Rows are points. Examples show where two turns around zero, p and q, send a point. Write where each new point lands after one turn and then the other. Backwards means that the second turn is done in reverse. Each puzzle has new turns, and all numbers are rounded.

Turn p:
[-47 -12] => [-30 -38]
[-14 -12] => [ -4 -18]
[27 55] => [-12  60]
[ 38 -46] => [ 58 -14]
[-4 15] => [-12  10]
Turn q:
[-26 -33] => [ 16 -39]
[ 7 38] => [-30  24]
[-23 -39] => [ 23 -39]
[41 34] => [-10  52]
Where do these land?
p, then q: [ 10 -24] => [22 13]
p, then q: [ 9 -9] => [ 8 10]
p, then q: [-45 -28] => [ 34 -40]
p, then q backwards: [27 61] => [49 45]

Turn p:
[-40 -55  -2 -29] => [-34 -21  61 -11]
[-21  51 -23   0] => [-30  -8 -51  -1]
[  6  17 -23  34] => [ -8  34 -26  11]
[ 58 -30  47   6] => [75  9 30  2]
[  8 -15  -3 -42] => [  2 -36  21  19]
[-11  32   4  31] => [ -4  21 -35 -21]
Turn q:
[  6  14  28 -35] => [ 14   9 -28 -35]
[-56 -59 -40 -31] => [-26 -24  78 -44]
[ 1 18 21 29] => [23 18 -9 26]
[ -3  11 -31  10] => [-28   8   8  16]
[51 15 21 27] => [ 17 -12 -47  36]
Where do these land?
p, then q: [  0 -33   4  27] => [ 18  27 -28  -6]
q, then p: [-58   1   5 -41] => [ 21 -64 -17 -14]
q, then p backwards: [ 17 -26  36   3] => [ 25  16  30 -22]
p, then q: [ 56 -14  -9   2] => [ 11  -7 -29  49]
p, then q: [-36  -5   1  -9] => [ 10   5  20 -29]
q, then p: [ 22  76 -36  18] => [-60  31 -56 -14]

Turn p:
[-45 -41 -24 -26 -38  13  13  19] => [-47  36  28  -8  10 -19  10 -47]
[-18  44 -33 -35 -74  51 -38  33] => [-39  12  69 -58 -18   6 -70 -13]
[-48  33 -20  24  36  44  45  22] => [ 15  66 -20 -23 -62  23  12 -10]
[ 38   3  -3  27  10  21  -5 -74] => [ 30 -59 -36  21 -32 -12 -22 -20]
[  1 -22  37  10  29 -66  17  22] => [ -2  10 -22  28  41   1  53  45]
[-33 -11  17 -20  -3  39  44  14] => [-26  27 -10 -26 -11  32  26 -39]
[ 46 -62  -8  52  31  46  -6  39] => [ 53  23 -61 -40  45 -41 -12 -28]
[-32  28  12 -10  19 -55 -31  -2] => [-6 14 25 53  5 21 -2 48]
[ 33  27  12  37 -13 -20 -15 -19] => [  4 -37 -21   3 -10 -15 -21  43]
[ 23   3 -19 -46  -4 -43  12 -40] => [  5 -50  45  28  -6  -8  35  -1]
[ 34  -4  29 -14   7 -29 -36 -14] => [ 12 -41   3  23  40  11 -10  22]
Turn q:
[-19 -33  38  -4 -11 -11   4   0] => [-37  24  24   9  -1  14 -13  14]
[ 11  13 -60  37  49  -4  -9 -30] => [ 24 -35 -36 -35 -36  16  24 -48]
[-57  56 -16  54 -15  -1  59 -20] => [ 21   9   5  34 -51   2  96  13]
[ 46 -45 -14 -28 -39 -13  31  -9] => [ -2  -7  55  21   8 -31 -38 -43]
[-24  28  43 -44  -9  15  37 -18] => [-26   7   0  58  43   0  31  16]
[  5  11  56  -3  32 -61  -7  57] => [-14  -3 -33  38 -30  25 -61  58]
[-32 -35 -54   1 -22  25 -37 -11] => [-12 -12  31 -74   6 -21  24  -7]
[-23  -9  26   0 -65   4 -20 -35] => [-38  56  20  -7   9 -41  19   2]
[ 48   3  -1 -32  14  49 -22  23] => [ 38  -8 -14 -14  63   2 -33  -6]
[  4 -11 -27  44  41  47   3  -1] => [ 41  -3  -1 -38  -1  50  22 -24]
[ 42  22  10 -24  25 -49 -40  44] => [  7 -26 -51   7  -9 -16 -71  26]
Where do these land?
p, then q: [ -8   1 -22 -16  -1  -7  27  59] => [ -2 -15 -19  59  22  -2   5  23]
q, then p: [ 17 -14 -24 -10  67  34  15  33] => [ 43 -12 -20 -18  34   1 -15 -64]
p, then q backwards: [-11 -38 -14 -63  11  28  23  15] => [  8 -34 -17  16  -4  49  24 -52]
p, then q: [-13  23 -35 -46  39  38  23  19] => [ 13  39 -12  47  52 -22   6 -24]
p, then q backwards: [-33  10  37 -14  -4 -38 -45 -11] => [-12 -12  55 -37  13  -9  31  20]
q, then p: [-26  41  58  22 -54  -4 -14 -35] => [-12  27  18 -13 -66   0  18  67]
q, then p: [ 35 -18  41  48   2 -27  24 -23] => [-21 -28 -10  -5 -47  -2 -60  13]
p, then q: [  7 -27 -58 -68  34  32  35  23] => [-17  29 -24  81  35   0   2 -57]
q, then p: [ 38  22 -14  27 -14 -36 -12 -30] => [-18 -38  26  22 -23 -40 -10  16]
q, then p: [-34  -1  -1  69 -30 -19 -25 -37] => [-57 -21  45 -24 -46  14  17  16]
q, then p: [ 28   2  31  52 -47  -1 -52 -11] => [  0 -27  62  -3 -34  18 -21  55]

Turn p:
[-19 -22  19  -2 -21 -11  23  30  -5 -23 -32] => [-12  28  -3   2  42  19  -8 -36  -5  -5 -17]
[-23  13  -6  24  37 -38 -13   4 -28  13   9] => [  5  27 -17   7 -13   7 -24  31 -11 -29  39]
[ 20  13 -14  32 -27 -27  10  36  28  23  -8] => [-39  -4 -36  15  -6  -6 -16 -32   2  29  28]
[ 35  21 -13 -22  -4  31  12 -33 -22   6 -19] => [ 23 -27 -17  14  -5 -29  16  18  -6   5 -46]
[-31 -19  12   2 -29 -23   4 -27 -26  -1   7] => [ 42  39  -1   3 -10  18   0 -22  11  -6  -3]
[ 16 -20  22  21 -10   3 -31   3 -36 -24  17] => [ 19  -8   6 -27 -12  -7  -8 -32  -8 -47   4]
[ -3 -10   4   7 -21  -4  -6 -23  24  24 -28] => [ 15   2   9  19  -8   2 -10 -18 -17  41  -2]
[-16 -40   8  16   7  27 -24   2   3   1   4] => [  5   4  50  -1   1 -11   5 -17 -13 -13  16]
[ -8  25   3  -4  21  32  11 -34  18  -3  36] => [ 20 -33  15   2  -4  12  37  36  21   5  12]
[ 24  21 -10 -15   7  32  21  -3  21  15   3] => [-11 -35  -3  12   9 -20  17  21  15  23 -11]
[-11  16 -27 -16  11   2  -7 -11  10 -26   1] => [-14   3   1  -8 -14  19  25  26 -10   0 -14]
[-29  23  39 -34  27  14   0  18   7 -14  13] => [ -7 -16  26  -5  29  39 -15  32  27 -18  -9]
[ 22 -20 -31 -18 -22 -13  -2  34 -18   7 -12] => [-33  26 -15  -7  -9 -35 -13 -20   4  -2 -25]
[ 22   1  -6   8  25 -25   2   3  23   1   7] => [-12  -5 -15 -24   2  -6  -7  16 -10  18  26]
Turn q:
[-19  13  19   4  23  -9   0  -3  17 -22  18] => [ 15 -13  25  -4   0 -21  -5  21   2 -23 -12]
[-15  -2  24  21 -28 -27  11 -11 -17  -5  11] => [  6 -38 -17 -22 -16  -4 -18  16  -1  17  -7]
[ -1  15  10  25  -7   7  -6  16 -25  -8  25] => [ 16 -16  -2 -23  26 -12  -5   4  20  16   9]
[ 36  29   6  -2   1 -31   8   9 -13   5   3] => [-15   3  16 -17 -12   5  14  30  13  25  27]
[-22 -41  24 -11  10  28 -53 -11  22  -5 -19] => [ -7  16 -39  26  28 -20   4   2 -19 -40 -43]
[ 14  27 -29 -31 -33  -3  19  10   1  13   6] => [ -9  -1   6   4 -26  36  14 -17  38   9  18]
[  2  10 -24  -4  20  26  -9 -27  24  31 -22] => [ -6  31   3  -6  -9   3  31 -34 -24 -27   1]
[ 33  -2  -1  18 -29  -9  32   5  -4 -21  21] => [ 33 -16   3   7 -13  12   3  14  10  46  12]
[-26 -36 -15  10  18  -4 -34   6  17   2 -10] => [  5  19 -24  15  13  -9 -27   0 -22 -39   2]
[  8  15  12  14 -28  -9  38  31 -15 -14 -15] => [  4 -18  16 -15   6  40 -15  14   7  39  -4]
[ 15  -4  -9 -24   8   8  30   7  -4  36   7] => [-16  30  16   2 -23  -1  -3 -26  14  23   0]
[-25 -24 -16 -21  45  21 -35 -33  -4 -11 -22] => [-26   2  -2  34  22 -32   7 -25 -35 -45  -3]
Where do these land?
p, then q: [ 12  -6  10 -20 -22  11   3  -4 -10  21 -24] => [-15  12 -17 -12  -2   7  10  16 -34  -5   8]
q, then p: [-15 -13   2  12 -24   1   4  22 -13 -14 -18] => [ -8  -5  31   6  -9 -25   0  10 -20 -10   0]
q, then p: [ -2 -10  11 -15 -21  13   1 -19   8 -13  37] => [ -5   7 -17  -7   2 -11   4 -25 -21  36  10]
q, then p backwards: [  9  -9  -5  28 -12   9  17  -3  -4  12 -18] => [  4  -7   6   8  -9 -22  -2 -19  18 -13 -19]
p, then q backwards: [-19   4  16  -5   1   1 -11  -9 -19  30   5] => [ -7 -13 -11  -5   5 -10  11  19  21 -15  22]
q, then p backwards: [ -3 -21  15 -14  55   6  21   6  -1  26  40] => [  6 -54 -17 -22  -9   4 -15  13 -18  46  -3]
q, then p: [-14 -21 -16  -4 -13 -65  13 -18   4  -8   0] => [-14  14  15  -4 -36  -5   4 -55  14 -26   0]
p, then q backwards: [  8 -12   8  -7  52  19  25  -5 -16 -12 -12] => [  2   9  24  28  29   5 -35   6   2 -31  -5]
q, then p: [ 10  -2   7  22 -15   5 -66   8  10 -15  14] => [-50   6 -25 -25  10 -18  24  28  -8  -2  11]
q, then p: [ 24 -16  14 -11 -29  -5  23  17 -19  -8  -5] => [-10  -2  22  38  -7 -22 -12  -6   1  15  18]
q, then p: [  0   3 -48 -23   7  12  19   0  16  -8   4] => [ 33 -34  -2  -4  -3  12  23 -20   1  -2  19]
p, then q backwards: [  2  76 -25  41  11  12 -53   5   9 -10  -2] => [-15  -4 -23 -26 -31 -65   1 -51   5 -25 -39]
p, then q: [-13  26  13  -3   8 -19   4   1  36   0 -23] => [ -1  26 -11 -15  27 -13  -6 -35   6  -5  -4]
